Rows are points. The last column is the point's height on a tilted bowl or saddle (a function of degree 2), plus a little noise. Count its main directions that bend up, bend down and stay straight.

Points, 18 rows:
-.33 -.35 -.20 -.36
-.36 -.81 -.19 -.60
.01 -.75 -.28 -.66
.12 -.84 .03 -.69
-.38 -.78 -.06 -.47
.13 -.32 -.20 -.29
.23 -.20 -.23 -.21
.03 -.07 .53 -.07
-.05 .15 .04 -.23
.41 .30 .61 -.32
.55 -.20 -.94 .24
.09 .15 -.15 -.21
.44 .46 .04 -.19
-.07 -.18 -.38 -.32
-.59 .33 -.08 -.55
-.18 -.08 .12 -.16
.30 .03 .29 -.19
-.05 .36 -.09 -.35
Directions: 1 up, 2 down, 0 straight

Points (23 x 5):
.17 -.08 .06 .35 -.02
-.94 -.15 -.25 -.41 .40
-.30 -.24 -.72 .10 -.40
.02 .39 .65 -.39 -.68
.19 -.06 .37 -.52 -.80
.31 -.34 .20 .28 -.11
.22 .06 -.54 -.49 .18
-.51 .14 .24 .08 .27
.20 .70 -.39 .01 .53
.21 -.05 -.43 -.05 .06
-.58 -.05 .02 -.23 .37
.46 -.36 -.29 .05 .18
.34 .29 .28 -.03 -.30
.39 -.18 -.14 .06 .04
-.10 -.03 -.31 .28 -.04
.03 .38 .20 .09 .17
.29 .01 -.20 .05 .04
.17 -.26 .61 .55 -.59
-.56 -.60 .07 -.35 .40
.40 .01 -.58 .53 -.40
.01 -.77 .25 .07 .31
.40 .09 .27 -.57 -.70
.68 .04 -.40 .13 -.05
Directions: 1 up, 1 down, 2 straight

Points, 47 rows:
-.94 -.17 -.25 -.32 .16 .02 -.94
.22 .30 -.10 -.10 -.17 .22 -.03
-.30 -.15 .00 .25 -.43 .40 -.31
-.05 -.34 .19 .04 .54 .00 .18
-.79 .01 -.29 -.21 -.34 -.06 -.29
-.10 -.09 -.16 .21 -.10 .16 -.12
-.18 .25 -.22 -.10 .03 .25 -.18
-.06 -.26 .04 .12 -.09 -.04 -.10
-.24 -.10 .14 -.25 .07 -.07 -.10
.25 .15 .33 -.18 .07 .04 .07
.12 .06 -.21 .17 .19 -.13 .15
-.13 .22 -.08 -.46 .20 -.01 -.16
-.16 -.29 .06 -.25 -.17 .35 -.17
.43 -.41 -.13 .16 -.01 -.39 -.13
.12 .07 -.61 -.02 .24 .30 -.18
-.07 -.08 -.14 .13 .03 .42 -.16
-.10 .08 .04 .27 .21 -.24 .23
.26 -.31 -.52 .20 .17 -.14 .01
-.12 -.09 .33 .29 -.46 .41 -.15
-.04 .26 .73 -.11 -.03 -.19 .09
.02 .11 -.21 .07 -.11 .04 .01
.28 .21 .13 .10 .16 .00 .13
-.08 -.04 .06 -.36 .23 .21 -.13
-.06 -.12 -.33 .02 .22 .26 -.16
-.31 .04 .19 -.12 .38 .09 .03
.17 -.37 .08 -.17 -.09 .21 .05
.01 .26 .05 -.11 .01 .28 -.06
-.36 .10 .15 .21 -.58 -.08 .10
-.21 -.07 -.33 -.17 .27 -.26 -.13
-.30 .29 .35 -.27 .06 .34 -.11
.51 .16 .49 -.51 .00 .05 -.05
.22 .26 -.19 -.28 -.39 .02 .11
.39 -.41 -.22 -.07 -.26 .10 .12
.03 -.35 .18 .27 .08 -.40 -.17
.04 .27 .05 .10 .11 .59 -.20
.48 .49 -.21 .42 -.04 -.24 -.02
.09 -.08 .03 -.24 -.22 -.56 -.07
-.17 -.22 -.37 -.35 -.19 .00 -.28
-.07 .19 .26 -.53 .22 -.24 -.07
.36 .15 .19 .31 -.47 -.04 -.09
.06 -.40 -.19 .03 .02 -.51 -.29
.10 -.24 .04 .13 -.37 .01 -.05
-.27 .33 .06 -.56 -.63 .12 .31
-.13 .04 -.15 .15 -.06 .03 -.03
.09 .25 .03 .26 .40 .15 .26
-.11 .54 .26 .17 .59 .44 .11
-.07 .33 .31 .14 -.28 -.10 .13
Directions: 2 up, 3 down, 1 straight
